Each row is a point. The last column is the point's height on a tilted bowl or saddle (a function of degree 2), plus a little noise. Along how many of its main directions does it bend up, bend down or stay straight?

Points (18 x 4):
[[   4   -4   -3    2]
 [ -50    1   15   15]
 [   4  -53   -7  -13]
 [  18  -11   -1   -6]
 [  36  -16   40  -25]
 [  25    7   -8   -5]
 [ 115   12    4 -109]
 [  27  -54    4  -30]
 [ -11   23   34    2]
 [ -30  -33   -9    6]
 [  44    9   -1  -23]
 [  33   62  -13  -19]
 [ -29  -15  -14   10]
 [   7    8  -20    9]
 [  29  -16   19  -19]
 [  -3    7  -27   15]
 [ -48  -33  -20    5]
 [ -14   16   28    5]]
Directions: 1 up, 2 down, 0 straight

Points (26 x 5):
[[-16  54 -21  -7 -77]
 [-27  34  13 -30 -42]
 [-26   6  51 -16   5]
 [-17  17  23 -20 -21]
 [-73 -75 -19 -20 -10]
 [ 58   5 -17  -9  17]
 [-20  38  13  16 -54]
 [-28  11  14  21 -29]
 [ 12   7  58   5   4]
 [-20  26  88  -4  17]
 [-26 -35   9 -24  -8]
 [ 37 -22   8  10 -15]
 [  4  41  -1  15 -41]
 [ 35  -6  24 -13   2]
 [ 25 -73 -23   8 -53]
 [ 25 -33   5 -13 -16]
 [-38   1  -9 -36 -32]
 [  7  24  -5  12 -29]
 [-27   1   5  42 -14]
 [-14   5 -70  32 -13]
 [ 15 -19  46   6  -2]
 [  9  44   0 -16 -30]
 [ 33  11 -60 -24  17]
 [ -3   9 -11  -8 -30]
 [ 20 -23  33 -38  22]
 [ 53 -16  -4 -27  13]]
Directions: 2 up, 1 down, 1 straight

Points:
[[-18  34  31   9  10]
 [ 27 -72 -18  21 -55]
 [-60  70 -73 -29 -93]
 [  1  59  38 -20  -4]
 [ 16 -41   9 -31 -29]
 [-30  15 -40  24 -14]
 [-10  42  -3  -3  -4]
 [ 40  -2  10   6   6]
 [ -3  50 -25   9 -17]
 [ 26 -23 -27  18 -14]
 [ 35  -4 -11 -25 -14]
 [-44  -4 -23  10 -26]
 [ -7 -37 -37 -30 -52]
 [ 22 -45  53   3   8]
 [ -1  12  43  -7  24]
 [  8 -37 -28  10 -23]
 [ 20  -2 -25 -20 -15]
 [ 13 -33  13   4  -1]
 [  3  -8 -39  11 -10]
 [ -9 -14  -1  11   1]
 [  0 -25  10   0   0]
 [-22  -6 -80  41 -29]
 [ 38 -27 -54   3 -39]
 [-14 -20 -19  25  -8]]
Directions: 0 up, 3 down, 1 straight

Points:
[[   3   29   -4    4  -12  -42  -28]
 [ -12  -28  -29   12  -31   25   16]
 [  46  -15   40   33   38   67   20]
 [  20   14  -29   14  -31   50   18]
 [  22  -22  -12    6   50   -1   19]
 [  17   17   35   -8  -44   14   28]
 [  24  -11   -9  -15   14    5   16]
 [   4  -57   19  -59   36   19    7]
 [  33   14  -49    9   50   -7  -21]
 [ -25   -3   40  -15  -39    4    1]
 [  -9   14   18  -18  -32   20   17]
 [  -9   -1  -14   32   35  -23   13]
 [  46  -20   -4  -28   -1  -22  -18]
 [   7  -34   -6  -16   -8    4   19]
 [ -21  -40   -2   -1  -41    2   11]
 [   1  -30   35   20   26  -13   22]
 [  -8   28   -8   -3   45   18   25]
 [  13    5    0  -19  -43   33   14]
 [  32   -9    6  -10   13  -31   -7]
 [ -31   37   -4    1   -1  -15   -6]
 [  19  -17  -17   38  -30   -8   16]
 [ -10  -12    9    6    7   30   41]
 [ -48  -19  -29   -3   -1   47   22]
 [   6  -32   40  -11   18  -35   -4]
 [  -5  -26  -31   29   15  -38   15]
 [ -49  -13   14   -1  -23   10   16]
 [ -25   19  -40   44   41   22    1]
 [ -18  -27   -9  -10    4   22   35]
 [  48   -4  -58   18  -19   49  -19]
 [  19  -13   74   54   44  -31  -39]
 [ -34   24   11    4  -20  -51  -43]
 [ -67  -46  -15   -5   12   16   52]
 [  24  -60  -12  -45  -32  -25  -36]
 [   1  -50   67    2  -28  -10   -4]
 [  -4   -4   -4   23   23    2   29]
 [   4  -16  -37   25    3  -64  -22]
 [  -4    9  -55  -56   10   12  -21]
 [  -5   48  -14  -46   16  -19  -21]
 [ -50  -28   10  -41   46  -45   31]
 [  15  -21   64  -86  -13  -35 -105]
 [ -51   52   28  -64    0    3  -25]
 [ -11  -16  -48   -7  -73    4  -59]]
Directions: 1 up, 4 down, 1 straight

Points, 76 rows:
[[  27   10   -2  -43   -8  -17    6   31  -14]
 [ -48    6   39  -52   -2   -2  -27  -46  -22]
 [ -29   65  -32   34   33  -23    6  -15  -59]
 [ -14  -28    1   -3    0    9   11    6   12]
 [ -14  -37    5  -63   13  -30   23   27   -9]
 [   9  -29  -21   42   19  -12   22  -31   -3]
 [ -29   -5    2   35   23   -6    3  -19  -21]
 [ -42  -91  -45   24  -20   -6   35   21    6]
 [  66  -13   -4   -6   31  -57   26   -9   19]
 [ -26   22   26   10  -17   25   14   23  -27]
 [ -11    4   -1   20  -10    0    5   39    3]
 [ -26  -40   62   23   -2   19  -22    4  -36]
 [   6  -65   24   42   20   -4   18  -19   22]
 [  -9   16   27  -23   12   23   11    1  -28]
 [  -6  -11  -19 -110    7  -11   13  -10  -53]
 [ -29   -4    9   25   17  -23   26   -9    0]
 [   7   16   10   -7  -53   -3   33    1    9]
 [ -91   22  -24  -13    5  -26   12   29  -77]
 [ -29   14  -52   -4   28  -33   29   13  -15]
 [  12   19  -22  -18    2   29   53    2  -22]
 [  25  -12  -64   -1  -48  -68  -33    6  -52]
 [   3  -27   22  -15    4   19   48  -26   21]
 [ -34   -1  -83  -64  -34   -8   30   26  -82]
 [  46  -38  -24  -19  -17   20   11   -2  -14]
 [ -14    8  -70   50  -17   40    1   15  -22]
 [ -27  -29  -18   47  -18  -10  -18  -36  -27]
 [  26  -54  -11   21   21  -32    3   40   39]
 [ -16   13   57   59  -48  -10   34   46    9]
 [ -25   -8   -8   10  -12   13  -50  -52  -21]
 [ -12   39  -17  -41   39    8  -74  -56  -28]
 [  52   35  -38   -3  -21   -4   11  -52  -67]
 [ -22   39  -16   -6  -13  -39  -19   59   -1]
 [  14   19  -14   19   94   24  -33  -20  -65]
 [ -26  -25   44  -14  -42  -30  -11   -8    0]
 [  32  -41   -1    0  -22   36   35    7    4]
 [   5  -44   11   13  -23   61    6   -6    4]
 [  39  -33  -71  -34  -10   -3  -50  -25  -43]
 [  -3  -34  -38  -15   22   25  -26  -56    0]
 [ -72  -36  -34    9    3    4    2  -12  -29]
 [  42   -1  -13    7  -16    4   -1   16  -11]
 [  10  -63  -19   65  -50  -18   27   -1   13]
 [ -32   25   -4  -13  -18   -8    6   15  -14]
 [  18  -32  -21    2    4   73  -10   46   -7]
 [   7   -2   14   -6   15  -10  -33   -2   -5]
 [  30   44   10   -6    4  -20   16  -31  -22]
 [  13  -21   12   -3   53  -25  -92    6    4]
 [ -12   -7  -25   52  -57  -31   20   14   10]
 [  29    6   24   -4  -43  -32   25   34   17]
 [  -7  -16  -27  -45   56   -5   18   30   -1]
 [  22    0  -31   15   -8    5    5  -34  -20]
 [ -17  -14   -1   39  -21  -43    0  -42   -2]
 [   8  -12  -37   -2  -42    6  -18  -11  -21]
 [  17   37   -1   31    8   25   34  -34  -45]
 [  44  -11  -12  -12  -20   -2   18   63   -9]
 [ -16   -5  -38  -25   -1  -13  -45  -47  -23]
 [  11   10   23    9  -43  -25    7   11   13]
 [  35   -3  -82  -51  -35    4  -22   17  -67]
 [ -37   -9    7   29   -6   18  -15  -51  -19]
 [  -1  -20    4   30    9   19  -19  -21  -12]
 [ -37   13    8   21  -48  -18  -24    6  -23]
 [ -23   -3   34  -50   -9    3   11   36  -42]
 [  27   -2  -99  -19    8   35   -7   10  -27]
 [  38  -53   24   12  -30   -8   -8  -10    2]
 [  11   54   28   -9    4  -28   45   22   -4]
 [  23  -14    4   46    2  -35  -22    2    3]
 [  28   12    3    8    5  -38  -22   26   15]
 [ -21   -7    6   24  -35   11   -7   33  -11]
 [ -17   12  -11   20    1   30   11   -6  -13]
 [ -56   43   -5   16    5    8  -20  -48  -62]
 [ -29  -20    5  -30  -32  -20  -18   13  -19]
 [  26   -4    8   18   20    8    2  -44  -23]
 [  11   57  -15  -16  -34    4   13   28  -23]
 [  11    5  -28   76  -31  -59    6   48   40]
 [  13    7   -3   54  -27  -43  -54  -17  -37]
 [  20  -28   47    3   -9   24  -13    7  -23]
 [ -16   -5   14  -25   -1   21   66  -31   10]]
Directions: 2 up, 4 down, 2 straight
